Rows are points. The window is the flat piece filled in between its corners: a triangle in 3 columns, a solid with four corners in 4, and so on. A path goes straight from each point to the next, and from the last back to the first. After which points does the path pass through the window?
(in the rows, 128 means zero)

Window (3 x 3):
[[112  90 148]
 [ 90 126 134]
 [230 100 108]]
Path:
(1): [158  77 108]
(2): [183  98 153]
(3): [210 132 157]
(4): [212  91  94]
(5): [174  71  84]
(6): [187 131 128]
(7): [147 140 153]
(8): [128  98  76]
Through the window after points: 3

Window (4 x 4):
[[139 209  71 204]
 [118 111 181 117]
 [136 126 154  83]
 [160 157 164 133]]
Path:
(1): [133 176 138 144]
(2): [134 178 158 134]
(3): [196 105 164 131]
(4): [174  85 159 100]
(5): [ 96 139 207  32]
(6): [116 213 145 155]
(7): [160 189  81 181]
(8): [162 106 127 146]
(9): [ 94 166 144 126]
(10): [127 209  93 187]
(11): [169 170  60 198]
(12): [164 150 133 140]
Through the window after points: 2, 10, 12

Window:
[[115 152  77 106  93  86 191 119]
 [115 117 130 190 156  96  87  94]
 [107 163 145 117 108 128 139 136]
 [194 177 150 165  86 100 142 105]
 [129 166 106 163 117 209 210 127]
 [124 134 136 121 175 146 213 130]
 [117  48 196 193 118  86  72  61]
 [160  67  84 110 108 104  28  94]]
Path:
(1): [117 103 198 152 137  77  66   7]
(2): [141  64 127 178  99 120 114 149]
(3): [146 109 160 152  83 117 115 158]
(4): [ 87 152 131 143 161 108 130  43]
(5): [139 123 132 134 108 123 137  80]
(6): [133 110 131 175  88  88 137 182]
(7): [142 115 110 171 103 115 109 153]
(8): [139 135 149 122 162 121 149  50]
Through the window after points: 1, 3, 7

Window (9 x 9):
[[165 121 109  95 201 147 129  88 122]
 [132 159 102 126  73  85 108 100 185]
 [119 113  54 144 167 115 126 173 129]
 [ 98 165 159  68 180  89 125 119 103]
 [125 124 103 114  78 245 209 122  49]
 [198 125 148 142 171 113 136 130 110]
 [125  70 127 106 144  91 109 110  98]
 [ 64 153  65 185  50 192 249  80 105]
 [ 99 102 128 166 135 139  81 130 144]]
Path:
(1): [123 145  82 173 110 158 153  84  57]
(2): [137 141  79 114 164 132  96 140  81]
(3): [143 100 140 128 150 115 109 134 147]
(4): [120  76 154 104 126 184 183 122 160]
(5): [133 162 114 115 143 130 128  83  76]
(6): [139 155 117 101 150 102  92  96  78]
(7): [138 101 142 131 121 120 150 114 149]
(8): [132  91 113 109 157 158 171 183 159]
(9): [125 146  58 165 146  86  91 115  99]
(10): [118 127 119 124 108 130  96  87  62]
(11): [114  97 114 125 108 128 162 140 132]
(12): [ 88 106 142 142 117 136 180 111 163]
(13): [110 139  86 161 103 151 118 112 112]
(14): [107 139  96 137 136 152 148  89  80]
(15): [157  90 145 136 149 156 204 179 146]
(16): [116 121 121 115  93 189 222 134 134]
Through the window after points: 8, 12, 16

Window (11 x 11):
[[139  74 129 129  78 200  84 209 147 173 153]
 [124 122 130 130 113 138 142  83 192  75 136]
 [153 102  98 167 123 189  99 175 110  94 180]
 [ 64  90  93 129 183 215 104  48 150 144 137]
 [ 67 164 111 180 113 225  72  76  98 213  93]
 [121  91 148 205 125  51 201  61 162 163 181]
 [ 35 112 134 168 160  90 166 142 157 152 189]
 [164 147 140 128 182 200  72 144 127 134 146]
 [ 90  74 149 105 128 113 113 160  87  97 139]
 [108 107  50  95  62 113 163 163 148 215  89]
 [ 69 111 173  94 179 126 249 115 116  87 123]]
Path:
(1): [ 66 135 158  68 112 118 140 102 126 140 222]
(2): [129 116 159  83 109 126 140 122 159 141 222]
(3): [ 95  96 103 154 152 150 147 134 139 105  85]
(4): [ 40 103 122 179 205 168 120  98 172 154  83]
(5): [124  92 103  83 103 192 128  94 113 132 206]
(6): [ 73 132 103  90 122 197 149  70 150 152 159]
(7): [ 91  62 119 169 190 162  92  99 133 122 121]
(8): [ 96 110 104 181 209 158  88 134 115 160  52]
(9): [ 76 144 140 114  48 195 128  72 148 180 177]
(10): [116  99 116 108  97 141 129 109 113 112 208]
(11): [111  94 128 151 152 154 139 181 148 138 117]
(12): [103  50 140 164 164 133 131 149 156  87  72]
(13): [ 98 175 149 137 129 174 117  79 107 141 226]
(14): [ 90 116  95  85 107 158 164 106 123 170 155]
(15): [108  93 130 174 161 125 142 143 176 105  70]
(16): [112  94 129 162 160 161 151 142 116 141 108]
Through the window after points: 4, 6, 14

Window, 14 rows:
[[141  94 183 154 201  81 162 131  91 149 149 102 131 153]
 [130  47 214 129 134  91 141 167 130 163 128 131  89 159]
 [155  98 125 113 114  97  76 197 145  41 148 105 226 142]
 [ 95 191  37  98  95 105  98 122  52 129 182 148  99 151]
 [192 114 108 131 105 152 140 179 136  83 155 103 156 164]
 [124 195  83 158  94 183  24 123  61 128 118  88  83 184]
 [191  69 152 137 114  82 112 118 119 108 161 141 181 185]
 [ 55  92  83 162 136 105 169 108  28 137 130 160 101 174]
 [ 42 135 138 133 128  90 186  56 109 157 122 139  83 172]
 [189 102 146 109 144 128 107 154 143  88 113 173 181 118]
 [154  86  70  77 147 156  63 143 127 106 136  86 138 171]
 [ 88  90 153 120 132  99 184 123  83 211 120 132 162 165]
 [184 131  51 155 114 104  57 175 160 105 124 115 157 147]
 [149 112 133 137 150 159  68 178 187 115 175 153 171 178]]
Path:
(1): [141 121 126 110 142  88 120 144 122  98 110 150 149 218]
(2): [162  92 124 146 115 118 108 126 124 127 156 129 155 123]
(3): [153 100 107 140 121 142  92 144 134 133 147 114 159 132]
(4): [146 137  83 127 136  78  93 173 139 108 119 138 141 200]
(5): [144 148 136 140 150 113 131 146  88 103  85 142 133 249]
(6): [141  81  93 128 117 121  74 143 138 112 192 107 144  91]
(7): [130  94 143 135 123 120 114 121 131 134 157 127 156 134]
(8): [176 118 122 125 162  94 103 197 109  87 122 130 126 248]
(9): [156 152  98  85 134 108 150 150 124  97 101 126 142 237]
(10): [126  76 124 143 124 131  85 145 121 112 167 113 156 113]
(11): [136  89 134 142 140 140 102 115 129 125 172 126 141 138]
(12): [150 132 134  86 125  89 136 190  97 108  82 153 154 218]
(13): [141 131 130 119 154 132  95 173 146 110 146 143 154 221]
(14): [144  98 127 144 134 146  84 155 160 124 170 143 160 141]
(15): [125  84 121 161  88 137 111 128 108 155 167 105 120  86]
(16): [125 129 128 113 168 101 138 132 105 134 118 168 120 230]
Through the window after points: 1, 3, 7, 9, 13

Window (14 x 14):
[[ 77 146  53 112 121 120  90 153 123 112 100 184  79 157]
 [145 141  94 110  69 122 103  71 113 135 174 121 100 151]
 [  7 202  76  85 134 158 106  93 143  64 101 167 154  94]
 [112  88 122 130 165 140 111  58 215 124 163 175  67 109]
 [141  98 158 161 125 194  61 140 142  91 105  97  63 162]
 [217 144 155  24 242 182  49  90 142 125  96  74 148 129]
 [104 172  97  97 223 174 206 152 110 101  97 130 111 193]
 [153  42 148 100  98  63 162 148  86 156 138  79 130 149]
 [206 111 184  78 128  82 158 178 115  89 105 164 156 155]
 [ 67 161 115 110  49  94  99 142 203 174 153 165 107  71]
 [174 150  73 149 213  50 213  92 138 161  99  96 125 104]
 [148  86 102  98  73 149 131 115 185 171  75 109 170  93]
 [ 65 152 136 113 119 146  79  33 197 202  87 164 177  88]
 [224 102  97 132 143 146  62 120 101 203 172 105 151  62]]
Path:
(1): [129 129 105 128 148 102 100 137 168 121 144 128 161 164]
(2): [117 138 124 103 143 147 110  96 121 120 120 133  82 111]
(3): [135 150 111 126 116 178 113  77 125 163 114 175  60  79]
(4): [103 140 101  89 168  98  98 143 184  81 143  93 196 184]
(5): [106 132 100 145 139 123 112 128 172 131 134 112 156 156]
(6): [122 122 105 117 101 117 141 112 124 136 113 158  91  96]
(7): [166 113 159  93 125 126 117 104  89 142 114 174  98 113]
(8): [118 118  97 122 166 107 144 152 244  80 140 121 149 161]
Through the window after points: 7

Window:
[[112 120 115 121 105 147 124  80 170 165 169  86  96 137]
 [144 101 134  83  94  88 132 141 109 104 207 189 174 120]
 [ 99  15 204  99  89 193 138  87 110  36  98 127  79 132]
 [193 123 110 131 125 121 126 180  67 138  99 183 135 149]
 [114 122 146 128 134 133 149 104 118 199 189 113 110  48]
 [108 132 138 190 135 113 127  95 178 177 123 124 147  83]
 [148 116 175 134 130  89 113 139 140 158 150  51 133 119]
 [196  56 109  77 140 158 113 159 103 158  99 197 191 125]
 [154 170 163 156 112 149 170  41 169 173 144  67 143  88]
 [191 109 157  92  87 125  87 170 140 115 112 166 109  99]
 [153 126 141 132 193 111 134  56 159 145 106 102  92  87]
 [ 98 195 154 104 152 124 104 120 134 152 139 112 157  89]
 [150  23 192 130 136 249 113 109 128  18 154 164  99 142]
 [179  85 142  85 116 138 184 212 157 122 119 167 130 159]]
Path:
(1): [151 125 120 119 115 141 138 107 143 138 139  86 134 110]
(2): [151 105 193 126 120 134 114 109 150 171 138 170 123 114]
(3): [114 105 187 115 107 145 111 100 160 153 157 162 114 129]
(4): [182 117  90 118 124 125 145 133 114 116 122  63 132  95]
(5): [154  93 117  98 109 152 108 137 101 101 143  98 128  80]
(6): [129 110 195 115 138 128 156  95 171 169 136 190 117 182]
(7): [156 118 197 110 144 112 123 113 128 152 139 156 121 159]
(8): [137 105  99 119  82 132 127 140 140 107 156 135 155  58]
(9): [151  84  95 123 125 154 132 149 141  17  97 148 135  71]
(10): [146 116 190 102 126 131 153 115 145 205 148 120 110 159]
(11): [131  89 187  64 126 103 118  75 116 159 126 161 138 163]
(12): [176 113 108 171 115 176 134 187 137  79 124 107 123  86]
(13): [138 102 131 119 114 145 124 118 125 103 124 111 122  92]
(14): [140  88 179 112 162 138 118 128 135 143 132 181 118 145]
(15): [159 130 170 115 133 137 138  93 106 187 154 129  88 123]
(16): [129  99 134 133 145 126 126 113 166 112 133 103 140  72]
Through the window after points: 1, 3, 7, 9, 15

Window:
[[130 138 114  86 133 148 152 140 137 194 124 148 120 138]
 [148 129 162 156  79 135 158 104 116 158  96 217  93 116]
 [208  92  67  79 121 194 132 217  99  38  95 112 101 147]
 [197  15 136 114 146  32 132  97  67 232 145 138 132 172]
 [111 147 173 114 177  85  78  99 100  94 155 148  50  76]
 [ 94 202  67 138 143  78  85 103  76 115 141 178  92 136]
 [117  85 143  73 159  72  17  68 147  81 120 173  84  86]
 [140  58 116 130 232 100  71  34 125 109 103  88 114  83]
 [189 106 132 146 115  93 101 149 148 180 106 130  85 168]
 [249  69 132  86 145  91 199 145 120 156  93 102 230  80]
 [159  68 140 232 116 158 103 185  97 109 178 209 154 135]
 [169  38  97 107  94 121 176 140 183  97 115  88 120 147]
 [106  66 192  91 113  58  79 176  91 121  57 158  91 154]
 [142 107  96 125 132 101 129 208 106 156  94 183  53 103]]
Path:
(1): [154  43 112 108  56 124 104 115  81 180 103  94 148 131]
(2): [123 101 124 128  89 107  96 134 123 116 118 114 105 109]
(3): [191  74 130 115 183  82  99 127 119 115 105 178  84 137]
(4): [183  95 138 143 241  87 154 143 105 106 142 176  95 187]
(5): [118  79 108  99  48 102  78 138 108 189  85 129  98  58]
(6): [134  93 122 118  86 126  98 108 113 174 111 130  92 110]
(7): [164  88 127 114 209  74 135 170 118 111 124 172 103 183]
(8): [158 104 115 117 181 134 135 150 141  73 103 143 101 158]
(9): [160  65 113 115  84 114  61 123  59 166 131 124 121  64]
(10): [152 101 119 117 103  96  90 130  97 192 131 128 112  90]
(11): [142  94 147 130 157  90 129 110 127 139 114 166 103 134]
(12): [193  93 136 128 170  87 163 154 125 141 116 148 132 130]
Through the window after points: 4, 8

Window (14 x 14):
[[129 121 106  93 103 158 124 110 156 207 100 136 131 124]
 [ 97  78 171  74 117 143 139  82 152 150 145 150 159 141]
 [108 127 169 138 104 191 158 111 135 130 177 150 194  73]
 [185 122 141  87  91 137 134 105 101 132 117 163 181  97]
 [128 103 182 155 200 176 109 103 129 134 117 141 159 117]
 [131 146 115 167  84 161 183 156  72 121 144 115  22 185]
 [132 133 183 124  94 137 153 131  81 159 125 112 113 130]
 [108 115 146 138 103 150 106 167 103 110 127 123 145 153]
 [150 108 120 124  98 126 178 146 129 161 117 144 146 107]
 [ 80 115 157 113 124 128 135  97  90 141 164 153 136 109]
 [167  88  95 128  79 121 123 113 138 155 154 102 129 148]
 [130 137 163  85 153 106 114 111 134 116 131 113 129 144]
 [104  98 178 137 105 141  82 137 161 122 133 154 130 112]
 [ 99 127 137 113  93 101 160   7  95 101  64  87 138 135]]
Path:
(1): [113  92 167 111 136 154 123 131 126 115 123 126 133 105]
(2): [152 139 149 150 130 145 126  84 123 164 135 159 162 152]
(3): [112 115 141 126 102 114 135 115 143 152 133 148 133 155]
(4): [154  96 156  81 132 184 130 102  85 129 104 103 118 104]
(5): [120 107 157  90  96 158 170 135  69  95 104 107 111  79]
(6): [147 119 114 140 103 108 135  84 156 177 125 143 164 156]
(7): [116 143 149 122 108 127 131 120 139 137 115 141 123 168]
(8): [131  76 145 114 130 143 125 102  85 123 128 103 128 102]
(9): [109  92 152 116 101 153 126 127 104 115 147 131 103  98]
(10): [141 129 149 140 109 121 126 131 176 171 102 154 175 143]
(11): [150 179 158 132 103 119 173 113 120 157 147 182 181 129]
(12): [124  76 154  97 102 160 122 112 105 131 121 106 116 119]
Through the window after points: 1, 5, 9, 11

Window, 14 rows:
[[160 141 164 133 190 141 132 155 174  83 162  89 153 103]
 [136 152 147  96 161 100 146  67 244  81 152 163 176 137]
 [145 144   7 131 186 128 127  84 137 162 120 107 120 115]
 [121  83 148 193 127 128  88  67 172  41  44  97 101 165]
 [ 35 179 162  98 138 153 116  91 154 180 178  98 151  75]
 [165 131 120 149 179 165 202 130  81 219 146  90 175 158]
 [174  98 155  85 156 142 104 107 101  90 172 113  74 163]
 [183 213 140 116 139 181 102  99 158  43 145 179 182 152]
 [160 141  97 151  93 201 101 143 186  84 190  79  71 151]
 [138  94 175 139 124  87  98 155  95 173  99  68 103 176]
 [168  62 187 149 126 117 117 132  70 140 124 144 205 101]
 [144 144  80 173 224  85 147 150 135  97 131 204 126 129]
 [155 115 203  83 158 192 123 158 132 119 108 148 182 159]
 [145 176  97  61  93 116 172  95 113 130 102 145 108 110]]
Path:
(1): [ 72 133 163  90 127 147 123 110 114  94 125 107 147 157]
(2): [159 168 133 117 152 151 134 116 171 182 157 136 141  75]
(3): [188 151 116 148 151 169 119 106 121 175 103 115  89 123]
(4): [ 99  99 106 111 156  76 128 130 128 102 149 104 189 151]
(5): [152 163  94  97 145 151 144 136 106  48 154 112 178 140]
(6): [120 123 180 175 147 132  93  85 201 193  87 131 112 131]
(7): [156 156 170 134 126 145  87  79 186 158 131 141  98  96]
(8): [117  96 109 107 172 115 147 164  95  50 154 101 185 162]
(9): [129 131  25  96 162 126 105 118 154  89 219 115 210 195]
(10): [149 135 228 154 134 151 152 126 136 148  34 133  96  91]
(11): [189 155 134 115 187 142 137  88 136 139 158 154 135  68]
(12): [114 148 119 122 137 141 136 125 155  93 133 130 146 157]
Through the window after points: 1, 3

Window (14 x 14):
[[147 114  53 105  76 119 130 104 104 115 155  93 140 101]
 [182 168  87 117  97  68 132 118 150  91 207 123 108 107]
 [ 59  70 138 221 138 116 147  72 146 143 103 158 214  98]
 [ 60  83 105 172 121  81 139 133  77 101  94 194 166 131]
 [149 212 221 126 140 208 135 108  86 127 106  96  85 133]
 [136  92 152 158  74 110 123 136 130 122  99 140 213 154]
 [103 141 206 163 131 178  96 154  97 196 119 126  94 130]
 [158 186 136 139 107 141 105 120 173 119  97  62  59 154]
 [153 129 149  93  89 131  85 118 146  56 181  61  75 156]
 [152 123  87 182  70 113 141 150 121  62 164 108 113  78]
 [192  76  64 168 124  56 101 109  68  78 151 140 137  82]
 [149 130 188 105 106 126 164 125 151 130 110  79  76 105]
 [138 147 202 123  89 206 106  93 140 148  85 165  87 115]
 [141 124 178 137 170 222 143 148 131 149 100 151 109 145]]
Path:
(1): [135 182 184 105 147 173  48 128 112 146 107 130 113  92]
(2): [121 158 172  99  94 134 115 144 140  63 132  81 115  79]
(3): [165 117 140 146 115 134 135 105 142 149 122 107  82 167]
(4): [144 117 163 132 128 136 160  62  74 134 185  77  61 145]
(5): [120 160 136 146  84 152  66 184 194  84  49 156 198 105]
(6): [ 83 127 128 138 151 161 135 166  95  95 120  81 159   7]
(7): [187 151 136 159  76 116 122 100 135 109 143 128  77 175]
(8): [126 129 165 153  95 155 168 114 134 121 120 109 101 146]
Through the window after points: 2, 4, 6

Window:
[[146 163  86 175 176  82 194 117 139 208 133 196 113 102]
 [140 133 168 212 105 165 193 116  82 164 112 146  94  93]
 [ 76  95 133 188 230 134  90  51 149 122 143 144 216 154]
 [127 116 107 117  88 188 226 103 141 134 108 109 149 148]
 [183 128  99 145 142 161  88  66 147 102  69 187 215 155]
 [144 134 136 142 126 135 147 204  69 171 112 109 211 137]
 [ 96 176 107 123 144 136  65  89 129  41 159 186 136 104]
 [134 132 168 125 107 141 101  57 105 100 104 128 124 176]
 [150 151  97 200  49 154 111 106 106 169 188 147  91  94]
 [116  95 180 150 107 144 220 112 102 143 220 177 144 133]
 [ 87 120 129  83  96 124 150 107  83 138  45 160 167  87]
 [196  51 147  99 144 143 163   7 178  99 126 133 117 103]
 [133  73 215 161 117 141 151 117 181 131  93 145 202 146]
 [ 69  97  91 116 170 179  84 141  52 162  87 139  72 156]]
Path:
(1): [121 155 167  24 152 175 120  90 118 177 110 124 139  76]
(2): [107 119  93 235 104 128 121 133  86 107 125 175 141 175]
(3): [107 100 113 181 130 135 124 116  90 109 135 150 139 144]
(4): [154 137 148 143 126 161 159 111 127 163 142 136 149 123]
(5): [125 139 110 124 153 143 161 103 146 180 113 161 135 127]
(6): [150 128 109 211 146  80 178 122  94 152 140 181 113 104]
(7): [119 115  93 158 130 123 138 121 104 134 128 154 130 128]
(8): [127 160 147 123 165 150 132 105 127 152 113 168 147 117]
(9): [134 119 154 143 108 201 150  94 111 151 136 165 163 118]
(10): [102  98 105 146 139  41 138 149 130 114  76  85  97 180]
(11): [135  90  71 182  85 123 149 125 132 131 113 163 124 139]
(12): [138 189 191  72 154 191 127  69  89 135 149 136 117  88]
(13): [114 166 186 136 175 182 121  44 127 158 120 129 137 138]
(14): [170  36  65 158 105  72 171 112 141  96 130 175 145 118]
(15): [118 112 115 156 126 124 144 129  97 106 122 146 144 141]
(16): [128 159 169  98 137 169 113 115 120 210  92 142 218  82]
Through the window after points: 5, 7, 9, 13, 15

Window (14 x 14):
[[103 186 149  89 114 103  85 162 157 155 154  59 164 109]
 [137 122 106 230 150 126 178 215 178 176  90 108 123 146]
 [125 188  73 205 174 139 185 225 136 147  35 189 110 142]
 [ 80 122 103 163 112 138 176  91  71  75 156  90  38 122]
 [133 148  92 163 118  91 185 120 153 135 191 162  58  78]
 [153 140  66 152 166 184 130 199 125 234 108 124  91 134]
 [157 168  76 199 134  80 140 214 134 210  71 135  64 177]
 [152 126 155  79 162  96 111 122 141 151 122  96 193 165]
 [182 154 164 119 204 133  60 188 131 100 131  70 148 154]
 [ 66 101  63 183  88 159 131  91 144  46 158 164  19 148]
 [ 74  73  52 132 107  76 154 115 132  61 151 115  45  66]
 [154 140 105 155 126 104  75 153  91 153 160  93 189 118]
 [165 176  84  87 174 113  97 145 141 125 181  28 199 170]
 [176 130 125  61  85 139 125 164 118  80 177  80 154 141]]
Path:
(1): [166 168  65 172 160 135  89 111 149 126  73  29 184  68]
(2): [135 195  85 156 124 114  90 133 163 146  37  98  90 102]
(3): [143 107 109 170 149 107 167 211 116 168 180 132 114 187]
(4): [120 138  92 107 169 124 108 154 129 115 179 115 116 138]
(5): [183 186 134 183  51 108 167 120 108 131  66  50 135 117]
(6): [159 184 122 212 123 143 181 130 163  96  47 146 100 116]
(7): [114 143  77 130 175 117 129 207 114 156 136 128 125 154]
(8): [112 127 126 145 128 111 150 192 126 142 165 136  93 166]
Through the window after points: 2, 6, 8

Window, 14 rows:
[[ 99 122 115  82 106 201  96 162 156 146 118 180  76 122]
 [ 86  82 153 111 117 162  82 191  79 158   7 213 177 187]
 [101 108 177 128  85 165 142 122 151 115  91 151  70 212]
 [138 125 133  92 165 130 193 171 182 146 109 102  93 173]
 [188 165 147  77 153 124 168 133 119 151 185  96 105 123]
 [122 176 131  44 169 164 212  74 127 113 119 116 184  77]
 [172  90  92  69 137 118 189  72 138 123  70 140  35 194]
 [122 154  71  62  89 116 141 138 114  72 115 165  73  84]
 [126  92  88 155 162  95 197 132 112 194 167  88 102 148]
 [136 128 124 117 149 144 133 120 115  90 112 132  53  80]
 [170  97 209  93 110 135 174 136 161 148 114 154 176  98]
 [ 23 106 153  85 182 103 128  84 144 153  88 153 108 181]
 [102 116 115  88 208 134 167 123  94  99 178 164 179 103]
 [154 145  93 152 168 105 145 123 177 161 163 107 124 148]]
Path:
(1): [188 202 114  93 205 116 216  87 119 195 117 152  71 107]
(2): [126  94 126 104 126 128 151 140 139 126 135 110 106 161]
(3): [121 101 117  72 106 156 130 144 142 133 144 114 100 136]
(4): [123 149 130 101 158 161 152 139 148 148 102 175  94 131]
(5): [165 165 168 107 135 107 223 115 131 124 120 194 154 136]
(6): [130  54 156  77 116 165  92 151 166 158 121  81 126  90]
(7): [140  56  82  84 191 135  78  75  71 115 168 109 158 163]
(8): [ 84 187 206 100 113 122 235 153 216 166  63 167  99 110]
(9): [154 187  93 172 157 102 183  96 155 157 116 152  85 166]
(10): [121  52 147  45 145 152  99 174 132 137 151  97 165 119]
(11): [126  91 118  87 132 137 151 153 137 108 154  77 102 105]
(12): [130 146 124 114 174 122 191 128 145 163 101 156 107 169]
Through the window after points: 1, 3, 5, 7, 9, 11

Window:
[[141  53  79 225 122  43 111 117 151  68 102 109 188 162]
 [101 172  97  78 149 222  95 110 113 116 139 119 153 118]
 [112 143 133  83 120 117 133  87  86 169  98 121  97 144]
 [118  83 110 125 184  98 128  76 115  69  94 116  71 123]
 [ 74 152  78  66 163 162 108 191 118 154 124 146  92 146]
 [ 78 156  91 102 192 211 103 134 185 206 132  82 163 101]
 [182 110  63 116 132 147 131 171 208 121  93 174 147  81]
 [121 123 134 108 156 168 120 133  55 159 170 118  64  98]
 [127 218 108  87 144 174  99 143 124 146 137  93  38 114]
 [149 160  68 168 173  78  91 164 192  85  68 208 188   7]
 [116  99 132 178 155  83 137  85 173  92 155 164 147 169]
 [169  85 143 171 177 107  92 118 109 115  82 147 113 205]
 [143  83 172 152 166  76 163 142 129  75 108  92 164 186]
 [129 158  66  42 189 158  57 141 190 177 178 101 198 102]]
Path:
(1): [143 137  83 113 223 153 154 128 108 141 135 146 121 126]
(2): [133 185  81 129 174 112 153 149  87 143 120  99 139 157]
(3): [108 111 121 101 142 142  97 133 146 121 119 133  99 127]
(4): [132  67 154 138 135 116  61 167 210 123 102 116 154 114]
(5): [119 177  61 130 197 126 174  84  89 108 124 123 146 159]
(6): [134 145  79 145 167 140 131 118 133 112 117 149 132 123]
(7): [122  79 157 115 173 103  53 160 183 101 128 101 138 114]
(8): [118  96 133  84 118 110  39 142 188  75 105 136 132 162]
(9): [149 157  70 172 222 137 192 107 105 162 127 119 170  99]
(10): [172 151  35 176 185 104 134 154 135 109 102 146 138  95]
(11): [101 134 140 108 129 121  78 133 178 111 106 151 145  86]
(12): [ 98 143 138 108 110 137  77 125 162 142 109 111 127 120]
Through the window after points: 2, 10

Window:
[[ 66 130 193 147 168 136 156 115 203  76 187 145 151  85]
 [ 92 120 208 114 123  47 113 187 136 161  90 112 112  84]
 [ 83 121  96 107 149 108 161 133  79 175 196 171 137  33]
 [ 74 117 104 154 147  79  58 108 147 146  54 135 124  46]
 [ 80 155 133 145 110 100 194 139  31 152 124 125 114  97]
 [129 153 134 150 183 153 114 187 128 235 147 143 171 120]
 [151 149 159 132 168   9  72  37 126 196 197 172  97  96]
 [ 87  69 107 187 118 157 138 213 169 133 114 203 116 119]
 [ 86 141 105 148 137 113 171 209 137 123  47 169 173  89]
 [121 134 116 142 124 116 175 162 175 177 124  69 192  55]
 [ 76  98 130 137 100 124 148 143 110 242 210 202 180 162]
 [153  90 205 102  93 175 104 112 176 100 114 153 185 159]
 [ 69  55 101 168 161  16 128 148 137  61 160 111 164 118]
 [ 78 166  93  98 106 109 168 204  98  96 106 123 118 195]]
Path:
(1): [ 75  96 148 137 171  85 191 144 113 230 116 145 122 131]
(2): [ 78 109 149  93 145 117 158 127 131 148 128 112 100 178]
(3): [104 174 112 159  97  83 127 232 114 108 111 165 180  77]
(4): [112 111 128 200  79 137  90 190 143 132 136 159 154  72]
(5): [ 84 107 117 129 167 124 165 166 132 170 129 171 125 125]
(6): [ 98  94 110  78 177 116 159 127 126 154 120 129  76 126]
(7): [ 80 189 152 228  62  90 162 196  65 145 121 163 221  62]
(8): [132 183 132 131  89 131  82 145 128 107 146 159 159  70]
Through the window after points: 2, 4, 6
